Each row of a before or after table is a point. One or more steps were done to the points. Then noise was added and the rows were shuffled. The steps act on columns, c1 being the first. What was done? A step turns or swaps two columns, mirrors them in a line or flattens them onto one, adds a multiple of one to another, or multiplies or shifts one. Angles are multiples of 10 degrees, from the lower column toward the higher: turns from -170 to 170, lines from 10 to 170 but not 90. Use the fewest steps. Two steps may share a column if one is a turn and the other turns, adds or multiplies; they go together, in the order done. Otherwise the lowest column goes first.
In the rows, 128 means zero.

Before (12 x 2)
[[ 99 108]
 [112 159]
 [104 157]
 [126 201]
 [ 91  94]
 [100  82]
 [ 93 232]
 [109 157]
 [ 88 166]
 [107 158]
 [ 93 112]
 [ 70  82]]
After (12 x 2)
[[199 209]
 [142 162]
 [ 95 148]
 [ 60 156]
 [141 182]
 [144 160]
 [144 161]
 [ 98 144]
 [147 157]
 [ 79 142]
 [190 167]
 [ 75 131]]
Steps: turn c1 and c2 by -60 degrees

Before (14 x 4)
[[ 64 157  92 150]
 [126 102 124 137]
 [ 69 177 179 111]
 [150  35 108 131]
 [ 79 129 138 166]
 [126  55 166 147]
 [131 146  74 143]
 [101 153 101 138]
 [ 97  93 189 126]
 [111 123  94  98]
 [ 70 172 193 121]
 [ 81 161  86 130]
 [ 66 168 145 132]
 [145  95 190 166]]
After (14 x 4)
[[176  83  87 106]
 [198 195  94  65]
 [180 130 139 134]
 [139  82  63 184]
 [128 125 168  85]
 [157 171 181  97]
 [130  95 131 134]
 [139 163 168 118]
 [138  33  92 144]
 [194 186 127  88]
 [104   7 133 148]
 [170 173 184 105]
 [106 148 180 149]
 [205 192  87  86]]
Steps: add 0.7 times c1 to c4; turn c1 and c3 by -160 degrees; multiply c2 by 1.3

Before (10 x 9)
[[129 152  94 129 157 136  46 198  28]
 [157  84 135  77 169 139  89  93 181]
 [ 54 128  43  80 123  92 123 131 153]
 [109  60 131 150 166 148 140 175 106]
 [123 103  98 104 105 147 139 190 204]
 [132 153  88 130 160 148 155 136 137]
 [132 108 200 115 153 213  90  78 130]
 [123 155 159  39 164  89 115  85 154]
 [135  66 135  93  77  79 146 101 164]
 [110  76 106  22  93 167 120 106 130]]
After (10 x 9)
[[103 141  92 103 112 125 159 116 148]
 [169 212 102 107 107 186  75 218 143]
 [146 129 207  81 114 110  90  68 123]
 [175  63 166  90 121 161 101  98 107]
 [ 72 115  90  40  70 105 100 117 146]
 [ 94  86 177  29  37 162 149 140  88]
 [106  58 120  92  57 137 152 138 199]
 [146  57 156 107  26  79 115 122  99]
 [ 96  89 118 148 112 137 157 205 129]
 [111 110 193 164 102 214 157 103  85]]
Steps: turn c6 and c7 by 40 degrees; add -0.7 times c7 to c1; turn c2 and c9 by 40 degrees; turn c8 and c9 by 50 degrees; turn c3 and c4 by 40 degrees; shift c5 by -50

Before (10 x 14)
[[215 165 137 154  93 110 187 100 119 109 134 120  70 130]
 [ 89  90 115 131 104 181  81 218 108  88 142 144 116 170]
 [144 119  76 125 128 172 171 142 134  81  82 123 130 110]
 [ 93 136 157  60 113  86 137 118 146 191 127 137 124 161]
 [109 131  41 125 130 135 124 154  92 157 131 135  92 145]
 [ 82 171  92 135 149 141  99 136  79  62 196 200  68 183]
 [150  58 163 109  92 112 153 137  90  70 143  79 166 140]
 [144 172 143 103 108  90 202 138  91  44 162  32  48 112]
 [214 195  62 103 130 101 157 108 148 119 119 107 198 114]
 [190 126 128 127  96 141 124 137  78  64  69 138 126 138]]
After (10 x 14)
[[ 86 147 208 140 176 110 147 140 169  22 196 194 196 173]
 [195 146 188  98 156  90 105 139 133 130 154  37 224  99]
 [158  78 152 110 179 123 113 136 114 162 147  80  65 128]
 [182 119 199 117 119 146 171 140 126 171  81 126 127 108]
 [222 133 140 152 150 159  90  98 102 140 127 119 200 115]
 [156 132 183 128 181 181 122 138 116 246  75 142 133 113]
 [118 131  58  62 133  72 118 114 102 131 134 138 144 158]
 [115 119 138 119 157 123 138 161 156  36 123 137 159 132]
 [ 68  86 176 129 175 146 192 209 129 117 142 139 133 158]
 [193 206 173 100 107 169  75 111 118  87 124 106  81 122]]
Steps: turn c1 and c7 by -60 degrees; turn c6 and c7 by 60 degrees; mirror c2 and c13 in the line at 10 degrees; turn c3 and c10 by 120 degrees; add -1.5 times c11 to c10; turn c5 and c9 by 120 degrees; turn c5 and c14 by -20 degrees

Before (10 x 24)
[[140  96  63 135 125 152 130 118  79 113 106 107 130 116 110 109  87 141
  150 130 124 128 104 138]
 [128 149 113 146 110 150 134 135  88 123 114 113 116 122 161 127  78 144
  136 165 115 119 139 161]
 [123 115 183  91 124 163 116  97 132 111 106 194 129 127 115  69 129 130
  111  69 106  77 102 125]
 [199 101 183 114 135 119 152 148 159 136 142 167 120 160 128 123 114 132
  108 107 144 134 167 168]
 [145 132 151  79 117 169  96 114 151 124 119 192 142 187 107  80 118 129
  142  63  74 101  92  91]
 [136 143  97 162 147 139 128 121 111 105 124  93 152 123 113 105 110 115
  132 166 125 140 155 139]
 [158 113 112 140 121 144 125 101  89 126 117 112 162 101 153 134 105 131
  146 132  98 121 155 160]
 [142 119 125 179 112 129 118 122  97  82 149  88 123 117 123 148 132 122
  123 116 116 111 122 168]
 [154 114 136 180  98 136 129 113  76 114 130  89 117 125 134  84 110 115
  155 149 106 106 148 165]
 [139 106  94 181 127 133 127  97 109 132 158  80 127 126 132 136 119 147
  140 176 138 102 149 142]]
After (10 x 24)
[[113 154 139 139 122 142 125 126  84 112 120 115 163 115 101 132 143 131
  151 103 155 123 156 224]
 [144 137 180 164 145 137 131 134 108 108 124  89 153  92 124 107 128 116
  149 146 114 143 158 161]
 [114 124 123  90 123 164 119  93 132 185 106 193 129 178 105  70 106 127
  122  97 116  77 103 118]
 [ 93 142 188 136 121 152 130 154  75  71 102 106 131 123 123 108 142 142
  171 119 112 127 105 156]
 [109 142 142 181 124 133 127 113 107  93 158  80 127  83 137 137 139 147
  142 148 133  98 148 170]
 [113 151 143 181  98 136 130 151  73 136 131  91 120 105 106  87 150 115
  149 135 137 101 148 238]
 [100 198  81 114 134 120 154 127 162 177 143 170 121 159 141 121 107 130
  140 145 128 137 168 252]
 [150 127 147 145 111 154 136 165  92 114 113 113 114  93 113 128 128 142
  175 141 158 122 141 225]
 [120 144 198 177 115 126 116 143  98 144 142  91 120 136 118 148 127 120
  126 113 120 112 124 250]
 [132 143 120  80 117 170  96 101 151 153 120 190 145 216  72  78 141 134
  141 148 105 100  97  17]]
Steps: swap c1 and c2; turn c3 and c10 by 110 degrees; multiply c3 by 1.6; add -0.7 times c9 to c8; turn c14 and c20 by 60 degrees; swap c15 and c21; turn c17 and c19 by -80 degrees; multiply c24 by 3

Before (14 x 64)
[[143 160 105 104 128 139 128  70 117 134  63 177 149  82 157 179 159 145
  101  88  80 156 125  99 153 118 126 133  73  94 165 130 125 165 102 121
   73  97 153 112 152 146  77  86  66 153  85 138  68 111 186 164 153 179
   98 145 107  88 100 112  92 109 196 147]
 [150 169 175 131 167 122  98 101  95 118  90 114 137 154  97 101 110 131
  137  80 136 138 147 107 172  64 115 111 125 135 177 125 117  16 139 170
  186 181  67  78 181 144 182 105  64 100 133 170  91 145 149  76  84 149
  145 108 176  71 112 127 136 200 135 141]
 [173 111 151 125 213 132 175 124 122 110 105 154 113 124 136 137 127 105
  162 202 105 162 106 103 101  96 120 118 160 127  98 112 109 155 122 189
  157 137 154 131 162 153 128  68 142  81 152 148 114  51 134 121 162 143
  101 113 120  75 170 162 144  86 106 119]
 [103 102  76  90 151 106 105 135 109 118 139 107 113  92  52 128 116 187
   86 111  78 154 124 117 170 175 117 111 120 151 126 132  98 138 137 155
  111 106 172 112 162 113 129 139 145 103 122 102 117  72 154  91 129 136
  159 125 136  88 146 136 170 146 101 158]
 [124 160 147 143  89 164  87 105  79 156 131 120 140 135 147 160 129 138
   83 129 156 127 113 145 107 194 117  92 116 102  89 129  92 186 168  62
  118 122 112  51 149 122 148  61  98 124  98 174  95 152 121 161 150  99
  178 186  89  94 116  77 120 155 186 134]
 [124 153 138 104  76 106 117 141  71 144 128 149 137  97 143  91 146 133
  127 154 209 110 169 132 131 136 185  99 173 172 146  79  68 118 104 141
   81 135 187 106 158 169  65 160 134  71 116 157 126 149 161 140 119 179
  162 131 164 108 157 122 103 128  78 153]
 [ 97 141 161 131 164  98  92 136 191 117 131 115  87 120 146 146 108 162
  100 105 164 148 180 137 135 111 193  99 129 186 107 107 122 182  88 145
   85 122 162 149 182 114 138 124 135 186 166  93  88 172 137 139 114 149
  174 128 123 119 136  62 119 118  79 174]
 [ 94 167 101 120 109 105 127 148 111  59 129 157 172 166 112 111 109 128
  151  99  75 185 162 146 108 160 104 129 123 148 120 106 108 151 146 108
  119 143 144 135 119 190  28  78 119 145 172 176 163 143 209 176 130  88
  141 179 127  85 131 147  58 105  67  92]
 [ 92 174 100  88 168 146 165 139 122 122  77 131 110 170  86 132 150 168
  136 172 131 153  89 133 169 147 170 171 131 138  73  67 150  99  96  99
   83 138 161 108 169 162  85 145 157 189 157 128  55 138 101 131 134 111
  147 116 121 137 131 167  98 105 136 145]
 [171 138 114 140 139 155 115 103 128 132 136 100  86 101 120 120 183 149
   96 163 166 135  95 121 153 152 153 132 188 121 150 117  90 134 185 115
  133 110 140 103 151 161 160 120 151 113 156  84 121 138  89 146  79 133
  128  71 108 129 183 112  99 130 161 158]
 [157 166 148 145 207 142  76 156 131 111 113 174 123 113 103 164 109 144
  105 105 149 101 121 109 160 191 111 167 126  78 153  56 119  88 118 129
  125 177 126 130 140 131 147 150  77 101 141 120 102 135 149 120 111 249
   86 135 104  63 143 126 118 166 103 110]
 [172 148  82 136 202 100 109  87  89  89  94 103  94 100 122 181 159 181
  124 138 105 139 131 153 159 148  79 173  65 151 113 192 147 176  87 152
  115 153 172 148 130 114 126  78 110 139 103  88 145 181 108 129 118 103
   78 102 133 151 147 111 156  96  95 195]
 [142 113  97  97 144 124 113  64 164  83 157 157  56 107 120  88 113 153
  111 100 101 218 132 186 147 152 142 128 132 114 126  93  62  49 127 223
  143  90 107  40  81 196 151 144 111 107 136 129 127 166 178 146  69 122
  151 117 103 148 181 142  96 152 158 114]
 [ 89  98 132 115 141 114 105 112 135 194 101 108 112 136 128 157  98 113
  129 104 147 140 131 105 143 132 138 132 133 137 135 164 146  82 171  92
  168  73 113 121 132 151 119 130  81 159  58  93  94 104 125 115 105 180
  165 172  65 203 139 163  90  97 154 160]]
After (14 x 64)
[[101 171 116 120 107 160 130 118 131  59 123 147 135 167 109 113 114 155
  145  96  72 150 165 140 114  66 110 129 119 151 121 108  97 165 137 193
  118 148 144 133 122 189  36  85 116 149 164 176 158 155 219 174 130  89
  136 177 122  89 133 146  56 101 162  86]
 [132 160 132 139  91 123  84 130 196 159 139 114 103 130 146 165 135 210
   79 130 156 200 114 133 109 112  85  84 118 108  92 133  94 184 169 126
  114 121 109  44 149 114 145  66  88 123 108 178 101 153 122 156 151 105
  177 192  90  91 129  73 111 159  55 133]
 [143 112  77  97 151 105 111 109  89  83 164 146  10 101 119  88 119  99
  111 102 106  31 121 192 140 125 122 127 131 113 127  95  64  58 122 220
  144  94 106  41  76 191 147 138 115 106 130 132 134 164 178 144  72 115
  150 117 103 146 181 134  98 153  94 116]
 [139 162  82  99 128 121 128 102 142 138  61 182 107  84 160 174 157 161
  103  84  78 133 131 100 158 181 103 134  80  94 154 127 121 160 106 164
   70  96 152 109 151 148  73  87  67 149  92 134  67 107 185 161 151 173
  103 147 114  88 102 108  86 114  84 138]
 [115 153 137 103  76 168 115 133 166 141 126 150  98 102 145  93 145 220
  130 148 203 120 166 139 129  88 189  98 175 165 148  82  68 119  97 111
   86 136 188 110 158 171  61 155 135  77 115 155 122 140 162 139 121 172
  165 128 172 112 156 118 100 122 134 156]
 [167 147  68 139 210 171 111  97 148  89  90 109  61  98 116 182 161 245
  124 139 102  99 121 148 156  90  86 180  60 149 105 182 150 187  88 132
  109 161 171 150 130 121 129  81 108 138 105  84 143 184 102 123 120 104
   82 110 134 148 150 115 155 101 160 193]
 [108 141 156 125 154 123  88 141  58 116 131 113  45 120 150 145 112  63
  100 101 174 113 176 132 135 108 210  92 136 181 110 109 118 176  87 143
   87 117 165 146 178 113 136 124 135 188 164  95  93 172 139 138 111 150
  179 137 123 109 134  63 115 126 145 173]
 [159 163 156 146 200 109  83 138 131 106 113 167  75 106 101 156 103 133
  107 104 141 122 119 102 167  66 109 171 131  80 147  58 116  87 126  95
  119 177 129 129 135 138 150 151  78 105 140 115 100 140 153 121 105 248
   85 144  96  71 140 125 112 168 123 116]
 [103  97  91  83 161 155 102 112 127 115 139 111  73  82  49 129 113 216
   90 118  74  94 123 116 164  76 108 110 114 151 127 136  92 139 133 159
  109 108 181 104 167 112 132 142 145 102 124  95 117  72 159  83 126 137
  154 135 127  87 150 135 168 144 124 153]
 [147 167 158 127 171 151  99 141 151 121  93 118 102 147  88  93 112 172
  136  83 131  86 144 101 173 187 134 106 129 133 184 117 119   7 138 141
  190 184  68  72 181 148 179 108  63 101 134 176  94 143 147  81  87 147
  138 107 177  76 114 125 142 205 170 147]
 [172 108 138 131 212 123 176 142 135 110 101 154  73 120 145 132 124 110
  161 206 113  69 106 103 100 141 137 110 163 128  93 108 111 153 125 165
  152 133 160 127 157 148 123  67 148  78 155 146 119  47 137 126 165 149
   97 118 119  75 175 166 143  94 168 109]
 [ 96  96 131 112 144 141  97 118 103 198 102 105  66 128 124 153 100 109
  125  93 145 169 130 105 149 139 128 135 137 130 122 166 152  73 181 134
  169  68 105 124 133 147 115 125  74 156  65  94  94 108 121 119  98 188
  162 168  71 198 140 166  95 100 100 163]
 [ 99 175 121  82 171 111 165 127 144 124  78 129  78 171  90 136 152 183
  135 161 131 164  94 133 171 118 161 177 133 134  65  64 155 104  90 156
   79 139 160 107 173 163  79 143 149 185 154 124  57 140 100 135 131 113
  149 114 114 129 119 168 102  99  93 149]
 [171 133 108 148 135 103 109 113 152 142 133 101  55 107 118 119 181 153
   98 158 167 142  94 115 152 131 142 136 193 117 152 116  96 134 185 129
  128 113 138 103 149 166 155 124 155 109 157  86 118 136  91 140  73 140
  123  81 104 124 186 114 103 136  84 164]]
Steps: flatten c3 and c8 onto the line at 30 degrees; add -1.5 times c9 to c18; turn c6 and c9 by 150 degrees; shift c13 by -40; turn c22 and c36 by 90 degrees; turn c26 and c63 by -140 degrees; turn c27 and c63 by -20 degrees

Before (12 x 64)
[[172  88  70  93 145 144  56 114 108 151 195 140  96 137 121 171 185 134
   91 164 111  94  88 156  76 102 107 129 165 166  83 100 178 164 124 111
  202 164 107 114 134 173 120 133 181 157 140  62 133 147 205  61 115 109
  113  93 158 131  87  84  54  69 157 184]
 [137 173  98 132 133  91 152 117  71 106 131 129 137 126 150 187 171  82
   68 154  92 162 163 162 166 161  80 187  57  69  57 131 166 201  55  83
  107 197 110  88  86 103  89  93 179 152 164 128 176 113  88  95 204  91
  133 107 164 101  81 115  56 120 109 168]
 [149 132  85 102 194  62  82 142 143  73 114  98 201 104 142  72 115 154
  168  63 119  98  43  83  97 183 106 176  75 120  93  37 129 109 131  91
  120 146 181  63  78 110 113 178 135  86 135 119 125  48 109  75 175 164
  162 156 165  47 168 186 126 139  99 113]
 [118 164 194 173 107 130 132  62 130 147 121  73  72 175 174 129 181 159
   67 132 142  70 115 162 137 142  52 145  58  66 108 120 123 205 107 175
   92 125  91 127 128 184 184 155 164  96 125 136  98  42 143 173 185  91
  137 111 127 169 173 195  96  85 116  71]
 [184  42 172 157 158  99  99 126 163 174 131  68 198  81 107  63 107 128
  146  69 158 145 110  53  73 116 143 152 109 143 140 128  82 210 133 128
  148 131 130 155 182 107  88 103 154 121 147 166 137 151 130 163 206  88
  111 129  82  94 127 113 147 108 194 137]
 [219  52 100 207 145  80  83 123 141  81  83 125 195  60 160  88  99  83
  160 148 178  65 122 163 150 175 116  77  91  67  54 100 103 157 103  86
   81  79 134 100 186 155  56 124  72  58 159  57 108  55 134  78 147  90
  205 102  98  61 190  87  71 124 131 146]
 [124 163 163 125 162  79 129  95  68 169 115 111 124 111 149 187 163  72
  131 121 137  61 142 173 151 139  35 148 170 165 165 153  65 159  96 101
  181 114  90  83 178 167 112 101  99 155  77 101 102 138 137  81  83 152
  101  79 157 165  84 113  63 154 198 181]
 [ 89  70  83 202  90  35 155  67 129  99 108 172 167  62  89 183 140 115
  153  92 182  90 163  80 130 171 117 124 109  80 149 156 158 160  92  59
  119  97 171 130 172 169  76 164 183 102  68  73 138  55 123 183 150 168
  184 163 158 162 161 207 128 193 163 139]
 [130  53 121 196 150 162 181  90 137 105 192 125  86  61  89 145 171  74
  179 114  57 152 162  73 170  74 124 137  88  46 145  77 176 223 175  62
   89 198 165 133  98  89  59 179 147 166  98 139  76  98 133  73 141 134
  102 188 133  61  80 202  53 149 135  89]
 [147 119 179 112 166  58 114  94 136 174  68  93  75 116 166 109 165 188
  139 135  64 147 143 127 156  76 141 161 186 151  54 104  62 164  75 144
  211 144 144  71  98 196  79 148 140 130 139  63  90 106 154 187  90 115
  106 102 177  58 142 210 177 182  70 147]
 [116  82  91 163 100  80 139 117 166 149 124  95 108 112 140 171 124 178
   69  87 123  92 123  71 183  94 101 189 180 138 125  43  68 163 162 155
   95 168  79  74  95 131 132 105  62 146  63 124 122 143 110 111 161 155
   84  93  84  51 191 152  95 164 141 111]
 [164 136 156 129 154 123  98 143 162 154 156  68 156 162 145 130  79 138
  107 162 156 130  52  52 184 161 122 129 171 153 105  96 162 144 158 153
   99 164 123 117  92 121 117 175  69  62 126 167  81  94 165 136 128  60
   92 200 130  81 117  83 144 129 197 140]]
After (12 x 64)
[[219  57 101 211 146  81  79 124 173  77  80 118 195  94 164  85 100  81
  163 145 177  51 122 163  52  80 116  73 132  68  55  97 104 159 102  83
   81  78 132 104 191 153  65 125  73  57 154  56 105 186 134 104 169  98
  204 103 102  58 191  88  74 128 130 148]
 [119 167 192 173 109 132 130  61 192 153 122  70  70 177 177 131 179 163
   66 133 143 185 112 163 180 116  56 144 156  60 107 117 126 206 106 171
   92 131  96 131 127 187  72 154 164  99 124 134  95 182 141 136 212  97
  135 113 129 170 177 199  92  89 118  75]
 [116  85  92 160  89  78 139 115  89 151 126  96 109 157 139 172 126 177
   70  88 126 132 121  73  77 163  97 188 175 133 127  41  66 165 168 150
   96 166  83  74  92 135  91 104  64 148  66 120 124 146 108 129  89 156
   85  96  81  55 194 149  95 163 139 110]
 [186  41 172 153 165 100  98 125  97 174 132  66 201  82 107  60 104 124
  148  68 157  90 112  55 164 138 144 151 199 144 139 125  82 210 128 133
  148 132 134 154 180 105 144 104 156 125 146 172 136 143 125  67 171  85
  111 130  89  94 128 112 151 111 195 136]
 [145 125 181 112 164  59 111  91 136 173  72  93  71 177 169 107 166 190
  138 133  62  76 140 129 134 175 139 163 107 146  53 105  61 168  74 142
  213 145 142  66  97 187 152 153 137 129 142  64  89 146 153  83  62 116
  106  98 173  57 143 211 177 178  70 145]
 [132  50 120 203 147 164 179  89 144 105 193 122  85 104  92 146 170  74
  179 115  56  61 166  73  37 184 130 140 127  47 143  77 177 229 176  62
   91 200 158 131  98  85 149 180 152 165 100 140  82 156 132 114 172 130
  102 188 135  62  81 203  54 147 133  91]
 [135 169  91 129 131  88 149 112 178 106 132 130 135 139 152 186 168  82
   65 156  96  84 169 156  84 103  80 186 176  67  54 129 166 204  55  88
  108 193 110  85  86 101 161  89 181 159 159 135 184  96  90 148 223  92
  134 109 164 100  82 113  56 120 107 161]
 [ 89  75  89 208  92  35 150  70 181  95 112 172 166 133  87 189 137 114
  148  90 178  73 166  77 127  89 117 126 141  79 152 156 164 158  93  60
  120  97 172 130 174 167  92 162 184 103  68  71 130 174 128  47 155 165
  187 165 161 163 159 206 126 201 163 137]
 [152 134  83  95 194  65  83 141 189  71 111 101 201  69 143  74 112 149
  171  68 121 113  45  81 111  72 106 170 157 114  89  31 132 109 129  95
  125 142 181  61  78 107 100 179 139  92 134 118 121 193 114 141 193 165
  165 153 170  54 169 180 130 140 100 115]
 [125 159 159 121 159  76 124  97 163 168 116 112 124 120 148 183 163  72
  134 119 138 110 139 177  77 118  37 149  97 165 160 155  62 165 102 104
  179 114  86  83 179 173  56 105 101 152  78  99 101  73 135 145  80 149
   99  78 154 159  83 111  64 152 196 181]
 [163 134 153 127 152 124 100 139 128 156 153  69 159 191 147 132  77 139
  101 163 155 117  50  57 115  91 122 129 139 152 105  99 161 144 157 158
  102 162 118 120  90 121 127 175  70  67 129 169  89 177 166 145  96  59
   88 202 133  78 122  87 140 126 199 145]
 [171  87  71  93 144 141  58 119 123 149 191 138  98  55 122 167 180 133
   89 161 108 116  90 161 128 151 103 132 128 167  84 103 177 166 123 110
  204 167 106 110 131 173  95 136 180 157 139  67 131  99 206 175  90 108
  110  93 159 131  90  87  53  69 154 183]]
Steps: turn c9 and c50 by 130 degrees; turn c14 and c52 by 130 degrees; turn c14 and c25 by -130 degrees; swap c22 and c43; multiply c26 by -1; turn c29 and c53 by -70 degrees
